Every row gives one point. Each copy is the shape, with its points in the same order, stretched, turned, moved and blurred by noise. Is it also mirrored, or only turned?

Shape (9 x 3)
0.52 -1.20 -1.45

-2.04 -0.09 0.40

-0.13 0.42 -1.02

0.86 2.68 -1.95

1.62 0.22 1.32

-0.61 -1.45 -2.32

0.57 -3.06 0.42

2.00 -0.82 -1.04

-0.03 0.02 1.61
Copy 1 (9 x 3)
0.45 -0.32 -1.02

0.62 1.52 2.02

-0.87 0.65 -0.19

-3.54 1.62 -1.13

-1.74 -1.82 1.29

1.48 0.54 -1.68

1.93 -2.15 0.48

-0.74 -1.81 -1.10

-0.72 -0.74 2.29
Copy 1 is: mirrored
Copy 2 (9 x 3)
-0.50 -0.83 -0.79

-0.82 0.23 2.23

-1.26 0.60 -0.20

-2.48 2.52 -1.77

1.62 1.19 -0.61

-1.81 -1.42 -0.17

1.74 -2.07 0.27

0.25 -0.24 -1.91

1.09 0.75 0.89
Copy 2 is: only turned
Copy 3 (9 x 3)
1.21 -1.17 -1.09

-1.49 0.48 -1.87

0.93 0.37 -1.24

2.62 2.04 -0.91

-0.04 0.19 1.24

0.97 -1.50 -2.36

-0.63 -2.56 -0.35

1.97 -1.09 0.14

-1.12 0.30 0.83
Copy 3 is: only turned
Copy 4 (9 x 3)
1.17 -1.24 -1.20

-0.84 1.50 -0.95

1.17 0.25 -0.46

3.14 0.65 0.85

0.23 -1.26 2.56

1.11 -0.53 -2.74

-0.82 -2.27 -0.80

1.61 -2.02 0.23

-0.66 -0.19 1.26
Copy 4 is: only turned
